Each point is reached from the start by the listed moves, each made once or not at all, plus a little noise. Is the number of moves made odd or even? Then give how often each move was made.

Moves:
(1): [ 0.26 -0.13 -0.16]
(2): [0.25 0.35 0.12]
Start: [0.14 0.08 0.06]
Points:
[0.38 0.45 0.19] => odd (0, 1)
[0.65 0.31 0.03] => even (1, 1)

Moves:
(1): [ 0.45  0.07  0.09 -0.03 -0.06  0.09 -0.13  0.13  0.03]
(2): [-0.10  0.70  0.08  0.09  0.01 -0.01  0.01  0.10 -0.15]
(3): [-0.07 -0.13  0.56  0.03 -0.02  0.08 -0.01  0.08  0.24]
(4): [ 0.05  0.01 -0.08  0.57 -0.02  0.10  0.01  0.10 -0.03]
(5): [ 0.04 -0.05  0.08 -0.01  0.61  0.05 -0.04  0.08 -0.24]
(6): [-0.12  0.01 -0.15 -0.12  0.02  0.59  0.04 -0.05  0.05]
(7): [ 0.10  0.02  0.09  0.03  0.00 -0.02  0.59  0.10  0.16]
(8): [-0.22 -0.13 -0.16 -0.17  0.01 -0.01 -0.15  0.62  0.10]
(9): [-0.01  0.05  0.03 -0.01  0.23 -0.08 -0.16 -0.15  0.70]
Start: [-0.17  0.10 -0.08  0.34  0.04  0.08 -0.10 -0.04 -0.31]
Points:
[-0.07  0.02  0.41  0.16  0.16  0.18 -0.55  0.64  0.76] => even (1, 0, 1, 0, 0, 0, 0, 1, 1)
[-0.16  0.22 -0.21  0.86  0.25  0.64  0.41 -0.03  0.56] => even (0, 0, 0, 1, 0, 1, 1, 0, 1)
[-0.24  0.83  0.13  0.42  0.07  0.05  0.48  0.24 -0.33] => even (0, 1, 0, 0, 0, 0, 1, 0, 0)
[ 0.21  0.22 -0.02  0.16  0.81  0.74 -0.35 -0.04  0.23] => even (1, 0, 0, 0, 1, 1, 0, 0, 1)

Moves:
(1): [ 0.78 -0.05  0.21  0.21  0.12 -0.12  0.20 -0.08  0.12  0.17 -0.09  0.06
 -0.09 -0.21 -0.08 -0.08 -0.01  0.05  0.00]
(2): [ 0.04  0.44 -0.03 -0.08  0.10  0.11 -0.08  0.02  0.02 -0.04 -0.07 -0.03
 -0.07 -0.10  0.08  0.04 -0.04 -0.07  0.01]
(3): [-0.13  0.03  0.47 -0.03 -0.08 -0.02  0.07  0.15 -0.09  0.09 -0.09 -0.11
 -0.04 -0.09 -0.05 -0.04 -0.05  0.04 -0.10]
(4): [-0.15  0.07 -0.06  0.55  0.02  0.00  0.08  0.15  0.04 -0.08  0.08  0.11
 -0.05 -0.17  0.08 -0.06  0.17 -0.05 -0.04]
(5): [-0.02 -0.11  0.07  0.06  0.67 -0.10 -0.19  0.15  0.01  0.10 -0.15 -0.24
  0.01  0.04  0.07  0.01  0.00  0.02  0.11]
(6): [ 0.01 -0.17  0.10  0.03  0.10  0.57 -0.07  0.17  0.18  0.12  0.17  0.06
  0.19 -0.11  0.04 -0.06 -0.01 -0.03  0.08]
(7): [-0.07  0.04 -0.10  0.02  0.17  0.03  0.49  0.05  0.20  0.08  0.05 -0.08
 -0.11  0.09  0.04  0.04 -0.02  0.02 -0.08]
(8): [ 0.22 -0.09 -0.15 -0.17 -0.04 -0.24 -0.11  0.74 -0.06 -0.06 -0.01  0.08
 -0.16  0.04 -0.02 -0.20 -0.11 -0.05 -0.13]
(9): [-0.02  0.00  0.10  0.00 -0.04 -0.11 -0.13  0.01  0.42 -0.03  0.09  0.04
 -0.01  0.02 -0.03  0.00  0.01 -0.01  0.00]
(10): [-0.03 -0.01 -0.07  0.06 -0.13 -0.04 -0.15  0.00 -0.07  0.44 -0.15  0.08
  0.04 -0.08 -0.08  0.05 -0.14  0.04 -0.08]
(11): [ 0.04  0.14  0.01  0.03 -0.12 -0.23  0.02  0.09 -0.15  0.24  0.63 -0.18
  0.08 -0.11  0.05  0.07 -0.13 -0.13  0.19]
(12): [-0.08  0.00  0.09 -0.05  0.16 -0.13  0.02  0.03 -0.10  0.00  0.13  0.51
 -0.07  0.07  0.04  0.03  0.01  0.08  0.00]
(13): [ 0.01  0.07 -0.03  0.04 -0.02 -0.05  0.03  0.07  0.05  0.00 -0.07  0.04
  0.44 -0.03  0.06  0.00  0.00 -0.07 -0.06]
(14): [ 0.08  0.16  0.22  0.24 -0.01  0.21 -0.12  0.06 -0.09  0.12  0.06  0.00
  0.06  0.69  0.00  0.08  0.05 -0.08  0.16]
(15): [ 0.10 -0.02  0.08  0.03 -0.04 -0.09 -0.08 -0.06  0.02  0.10 -0.09 -0.06
 -0.01  0.02  0.53  0.03  0.04  0.03 -0.10]
(16): [ 0.09 -0.06 -0.02  0.05 -0.01  0.02  0.02  0.10 -0.01 -0.10 -0.09 -0.02
 -0.07 -0.02  0.03  0.41 -0.13 -0.03  0.03]
(17): [ 0.09  0.09  0.03 -0.24  0.02  0.02  0.00  0.06  0.00  0.10  0.02 -0.09
 -0.07 -0.14  0.00  0.30  0.53  0.11 -0.03]
(18): [ 0.04  0.02 -0.03  0.05 -0.01  0.06 -0.06  0.06  0.06 -0.07  0.07  0.00
 -0.03  0.07  0.00  0.02 -0.06  0.46 -0.10]
Start: [ 0.27 -0.22 -0.05  0.16 -0.35 -0.29  0.14  0.04  0.09 -0.11 -0.01  0.03
  0.05  0.22 -0.13  0.40  0.04  0.12 -0.07]
Points:
[ 1.13  0.18  0.37  0.27  0.55 -0.19 -0.17  0.62  0.21  0.90  0.43  0.24
  0.47 -0.37 -0.02  0.79  0.17  0.55  0.11] => even (1, 1, 0, 0, 1, 1, 0, 0, 0, 1, 1, 1, 1, 0, 0, 0, 1, 1)
[ 0.91 -0.21  0.63  0.85  0.40 -0.98  0.06  1.37  0.56 -0.06 -0.09  0.58
  0.04 -0.04 -0.06  0.03  0.07  0.56 -0.40] => odd (1, 0, 1, 1, 1, 0, 0, 1, 1, 0, 0, 1, 1, 0, 0, 0, 0, 1)
[ 0.96  0.13  0.85  0.05 -0.06 -0.04  0.01  0.43  0.56  0.75  0.00  0.51
 -0.02 -0.43 -0.24  0.58  0.30  0.32 -0.21] => even (1, 1, 1, 0, 0, 1, 0, 0, 1, 1, 0, 1, 0, 0, 0, 0, 1, 0)
[ 0.37 -0.09  0.62  0.88  0.02 -0.59 -0.39  1.31  0.44  0.07 -0.03 -0.14
 -0.23  0.84  0.46  0.24  0.08  0.43 -0.21] => even (0, 0, 1, 1, 1, 0, 0, 1, 1, 0, 0, 0, 0, 1, 1, 0, 0, 1)
[ 0.47 -0.24 -0.09  0.52  0.40 -0.38  0.29  1.63  0.76  0.25  0.68 -0.24
  0.28 -0.17  0.22  0.88  0.31 -0.10  0.00] => even (0, 0, 0, 1, 1, 1, 1, 1, 1, 0, 1, 0, 1, 0, 0, 1, 1, 0)
[ 0.69 -0.32  0.21  0.25  0.15  0.08 -0.71  1.25  0.55  0.65  0.03 -0.04
  0.07  0.75 -0.17  0.64  0.29  0.59 -0.04] => even (0, 0, 0, 0, 1, 1, 0, 1, 1, 1, 0, 0, 0, 1, 0, 0, 1, 1)

Moves:
(1): [ 0.09  0.12  0.13 -0.03  0.00  0.18 -0.01 -0.02 -0.08  0.40  0.05  0.07
  0.11  0.03  0.14  0.22 -0.07 -0.09  0.00  0.08 -0.08 -0.03 -0.15 -0.04]
(2): [-0.06  0.17 -0.03  0.06 -0.27  0.08  0.23  0.15  0.35  0.14  0.27 -0.05
  0.13 -0.23 -0.09 -0.11  0.24 -0.05 -0.04 -0.01 -0.03 -0.17  0.20  0.13]
(3): [ 0.31 -0.18  0.22 -0.05  0.17 -0.09  0.17 -0.14  0.16 -0.05 -0.19 -0.03
 -0.11  0.14  0.00  0.03 -0.01 -0.09 -0.07 -0.25  0.08  0.14 -0.21  0.16]
(4): [-0.15  0.02  0.16  0.32 -0.14  0.00 -0.01 -0.07  0.08  0.01  0.02 -0.21
 -0.32  0.17  0.12 -0.06 -0.03 -0.05 -0.22  0.24  0.03  0.16 -0.07  0.34]
(5): [ 0.05  0.15  0.02  0.05  0.12  0.25 -0.03  0.07 -0.06  0.02  0.20 -0.17
 -0.07  0.13  0.26 -0.17  0.08  0.08  0.19 -0.18 -0.07 -0.11 -0.04  0.08]
(6): [ 0.23  0.08 -0.17 -0.28  0.32  0.22 -0.04 -0.18 -0.03 -0.04 -0.22  0.09
  0.09  0.04 -0.08 -0.12 -0.04 -0.19 -0.13  0.05  0.03  0.02 -0.14  0.14]
(7): [-0.13 -0.15 -0.37  0.12  0.09  0.09  0.24  0.31  0.17  0.23 -0.05  0.01
  0.13  0.11  0.11 -0.01  0.09 -0.46 -0.03 -0.16  0.08  0.11  0.11  0.06]
(8): [-0.36  0.17  0.13  0.00  0.22  0.27 -0.19  0.15  0.16  0.02 -0.30 -0.03
  0.09 -0.21  0.20  0.04  0.13 -0.27  0.03  0.26  0.05 -0.04 -0.30 -0.29]
(9): [ 0.02 -0.06 -0.25  0.25  0.13  0.13  0.05 -0.20  0.00  0.09  0.19  0.06
  0.05 -0.09  0.02  0.13  0.04  0.07  0.06 -0.16  0.10  0.07 -0.14 -0.15]
(10): [-0.08 -0.02 -0.16 -0.13  0.19 -0.11  0.18 -0.10 -0.07  0.25 -0.04 -0.13
  0.16 -0.44  0.28  0.03  0.16  0.27 -0.16  0.09 -0.07  0.12  0.09  0.16]
(11): [-0.33 -0.05 -0.13 -0.15  0.02 -0.03 -0.06  0.04 -0.04  0.35  0.50 -0.31
 -0.06  0.16 -0.46 -0.11 -0.18  0.05  0.07 -0.23  0.46  0.11 -0.13  0.18]
(12): [-0.13  0.02 -0.03  0.08  0.00  0.38 -0.05  0.30 -0.08 -0.17 -0.13  0.16
 -0.18  0.03 -0.37 -0.23 -0.12  0.22  0.02  0.07 -0.29  0.14 -0.02 -0.12]
(13): [ 0.20 -0.03 -0.03  0.14  0.13 -0.02 -0.05  0.01  0.26 -0.29  0.26 -0.35
  0.21  0.05 -0.18 -0.17 -0.22 -0.08  0.28  0.04 -0.17  0.04  0.05  0.06]
(14): [-0.04 -0.13 -0.15 -0.12 -0.11 -0.13  0.03  0.16  0.19  0.01 -0.18 -0.04
  0.06  0.14 -0.04 -0.01 -0.05  0.05  0.04 -0.01 -0.06 -0.15 -0.19  0.01]
(15): [-0.05 -0.16 -0.17 -0.14  0.03  0.25 -0.11  0.18  0.03 -0.49  0.22  0.16
  0.15  0.27  0.33  0.14 -0.02  0.13 -0.26 -0.10  0.35  0.08  0.22 -0.24]
(16): [-0.07 -0.19 -0.01 -0.04  0.02 -0.09  0.00 -0.01 -0.07  0.01  0.08  0.12
 -0.09 -0.01 -0.10  0.06  0.22 -0.06  0.12  0.08 -0.13  0.19 -0.04  0.17]
(17): [-0.24 -0.01  0.11 -0.01  0.02 -0.10  0.07  0.22 -0.09  0.03 -0.07  0.09
  0.12  0.06  0.12 -0.27 -0.02 -0.15 -0.13  0.10 -0.14 -0.29  0.00  0.28]
(18): [ 0.27 -0.01 -0.03  0.07 -0.16  0.05  0.15  0.10  0.02 -0.03 -0.02 -0.08
  0.06 -0.21 -0.18 -0.09 -0.01 -0.06  0.11  0.07  0.07  0.00 -0.19  0.06]
(19): [-0.17 -0.14  0.05 -0.12 -0.15  0.12 -0.03  0.02 -0.16  0.10 -0.12  0.02
  0.03  0.04  0.01  0.07  0.02  0.12  0.12 -0.02 -0.06  0.04  0.02  0.24]
(20): [-0.10 -0.09  0.17 -0.09  0.30 -0.05 -0.06  0.16  0.31 -0.07  0.08 -0.01
 -0.18 -0.02  0.06  0.15 -0.19 -0.16 -0.03  0.26  0.25 -0.19  0.13  0.13]
(21): [-0.19  0.06  0.05  0.02  0.10  0.13 -0.07  0.01  0.07  0.03 -0.01  0.31
 -0.01  0.15 -0.15  0.03  0.40  0.37  0.02  0.07  0.44  0.14  0.10  0.13]
(22): [-0.02 -0.15  0.04  0.08 -0.08 -0.23 -0.40 -0.16  0.35  0.24 -0.32 -0.08
 -0.21  0.10  0.29 -0.57  0.13  0.05  0.13 -0.37  0.08  0.23 -0.10 -0.05]
(23): [ 0.08 -0.10  0.08  0.08  0.08  0.09 -0.22  0.16  0.11  0.10  0.01 -0.11
 -0.11 -0.10  0.00  0.10  0.00  0.04 -0.22 -0.09 -0.16  0.00  0.20  0.00]
(24): [-0.17  0.32 -0.20  0.20  0.04  0.06 -0.09  0.28  0.05 -0.08 -0.11  0.03
  0.02 -0.14  0.23  0.12 -0.18  0.15 -0.03 -0.29  0.02 -0.03 -0.40  0.14]
Start: [ 0.13  0.00 -0.11  0.15  0.31  0.42  0.02  0.25 -0.12  0.12 -0.22  0.06
  0.09  0.23 -0.15  0.35  0.17 -0.09  0.06  0.07 -0.20 -0.22 -0.11  0.26]
Points:
[-0.36 -0.73 -0.30  0.63  1.17  0.81  0.40  1.11  0.52  0.58 -0.28 -0.20
 -0.44  0.32  0.31  0.10  0.32 -0.32 -0.40  0.06 -0.57 -0.01 -0.28  1.36] => even (0, 0, 1, 1, 1, 0, 1, 0, 1, 1, 0, 1, 0, 1, 0, 1, 1, 0, 0, 1, 0, 0, 1, 0)
[-0.14 -0.75 -0.16  0.26  0.71  1.22 -0.37  0.75  0.64  0.89  0.10 -0.61
 -0.55  0.56  0.29 -0.02 -0.10  0.51 -0.18 -0.53  0.44  0.43 -0.68  0.99] => odd (1, 0, 1, 1, 1, 0, 0, 0, 1, 1, 1, 1, 0, 1, 1, 0, 0, 1, 1, 1, 0, 1, 1, 0)
[ 0.04 -0.39  0.16 -0.11  0.59  0.72 -0.23  0.66  1.14  0.36 -0.01  0.35
 -0.13  0.91  0.54  0.13  0.88  0.11  0.12 -0.36  0.63 -0.09 -0.17  0.74] => even (1, 1, 1, 0, 1, 0, 0, 0, 0, 0, 0, 0, 0, 1, 1, 1, 0, 0, 0, 1, 1, 1, 0, 0)
[-0.24 -0.24 -1.05  0.09  1.39  1.39  0.06  1.00  0.45 -0.10  0.08  0.24
  0.00  0.71 -0.31  0.46 -0.46 -0.39 -0.35 -0.75  0.88  0.24 -0.69  0.54] => odd (0, 0, 1, 0, 0, 1, 1, 0, 1, 0, 1, 1, 0, 0, 1, 0, 0, 0, 0, 1, 0, 0, 0, 1)
[-0.83 -0.42 -1.31  0.20  0.54  1.31  0.63  1.17  0.42  0.53  0.37  0.25
  0.40  0.35 -0.66 -0.29  0.83  0.05 -0.50  0.15  0.65  0.32 -0.31  1.44] => even (0, 1, 0, 1, 0, 1, 1, 0, 1, 1, 1, 1, 0, 1, 1, 1, 1, 1, 0, 0, 1, 0, 0, 0)
